Rows are points. A path goes straight from each point to the next, and from the last back to the first. The post is the endless flat space through its rows: a point in 2 columns, a line in 3, a plane in 4, and so on, so that a path can go around it. How many times does the path go around the post? Going back the other way cancels.

Post (2 x 3):
-15	6	26
-11	-27	-15
Path (17 x 3):
14	-15	9
-7	-13	27
-26	-1	27
-49	-3	0
-38	-19	25
0	0	60
-33	-9	35
-33	-9	6
-26	4	-25
5	-22	-30
-3	-26	-2
10	-13	13
-7	-28	32
-40	-20	23
-39	16	-2
-9	-19	-33
6	-19	4
Times around: 2

Post (7 x 8):
-12	15	-1	29	-18	-41	9	24
19	19	-20	7	6	-34	-1	-36
8	-23	-22	-2	-32	-32	-11	27
-29	29	15	-5	-41	3	-21	-30
-11	-12	-11	39	-7	-8	-19	44
8	15	-38	-34	-14	-16	-7	9
38	-16	16	-60	10	47	11	-24
Path (23 x 8):
0	-17	-17	-8	-3	-12	-32	47
-2	5	-38	15	-11	-18	-41	38
42	13	0	-17	-26	-25	3	15
-22	37	-35	6	37	-28	-33	18
-50	4	-13	20	6	-1	-31	14
-13	-32	-40	-9	-11	-33	-10	22
22	-28	15	-13	7	-28	-26	-14
-8	-7	-9	-6	5	-54	1	-24
-25	2	-22	-28	-7	-23	47	21
-8	-3	-13	5	-56	-15	-8	-16
-11	54	-40	54	-9	-24	-46	25
-26	30	-9	-5	-21	-27	-55	23
10	39	35	21	33	-6	-4	30
27	30	-1	6	-35	-12	-1	4
12	8	-24	-25	-32	-21	-50	7
-27	24	5	-9	-22	-36	-37	-16
-45	14	-7	-2	-34	6	-19	2
2	-3	-32	35	-7	-21	11	31
34	9	8	-12	-5	15	6	-6
28	-10	-11	3	-43	-10	7	-30
7	-10	-22	-39	-60	-23	4	-42
3	39	-18	26	18	4	-11	2
0	12	48	-6	-48	-14	-38	-25
Times around: 2

Post (10 x 11):
13	-4	15	-18	4	-23	-12	-21	4	-10	2
13	1	27	22	-5	-13	5	26	-1	39	4
-10	3	-23	0	19	1	-10	-4	-23	1	3
-8	1	-24	-4	8	29	4	-22	-18	14	-13
-22	-12	4	-2	8	-8	-25	2	-9	11	-8
-1	4	23	-10	-23	-25	-5	4	3	15	9
-6	8	11	-4	18	1	-4	-8	-1	-17	9
12	11	14	8	-9	-16	-8	-7	30	15	9
-13	-10	-4	0	24	-5	6	-21	-10	4	9
-5	11	5	-6	9	-20	8	-15	-5	-13	-12
Path (25 x 11):
-17	3	21	-8	-4	-17	-18	11	10	12	-2
-10	-1	20	3	15	-23	-36	-22	16	0	-2
6	14	-3	6	-17	-6	19	-19	-9	12	-5
-3	9	-20	8	-7	-19	-3	35	-21	6	6
0	-13	11	-7	19	25	-8	-23	24	8	-3
-5	15	28	12	18	-24	16	34	-21	26	15
11	-14	-2	-6	8	-13	-10	-8	11	-1	-1
-17	5	-7	-14	-11	-4	-6	-26	-4	-5	-15
14	17	4	3	-20	-5	10	-23	7	23	-20
-17	2	-5	2	12	3	11	-20	-12	46	-11
-10	7	-9	-17	5	-44	-1	12	-3	4	0
-19	-18	-3	-6	-7	25	5	-44	19	0	10
5	14	-6	-4	7	-5	-9	-18	-16	-19	36
-5	-7	31	-4	16	-4	11	-1	-39	6	1
24	5	-4	4	4	4	-10	-8	2	-5	4
-16	-2	-4	11	53	37	14	-7	5	-12	19
-11	-19	12	-20	-15	-15	0	-14	-5	11	-17
-17	-11	-27	4	1	10	4	-26	-17	21	-16
-12	12	-1	9	-1	-17	-7	-7	2	13	7
-1	11	-7	-1	-33	-18	-8	9	-4	60	17
-2	-10	2	-20	-5	-17	-26	12	11	-6	8
-31	-3	-8	22	-14	-19	-3	10	-1	32	2
14	-5	24	5	16	-43	-56	11	-12	-29	5
-12	-3	16	-16	26	-16	5	-38	-2	2	5
-8	16	7	8	16	-19	7	-14	31	-8	9
Times around: 2
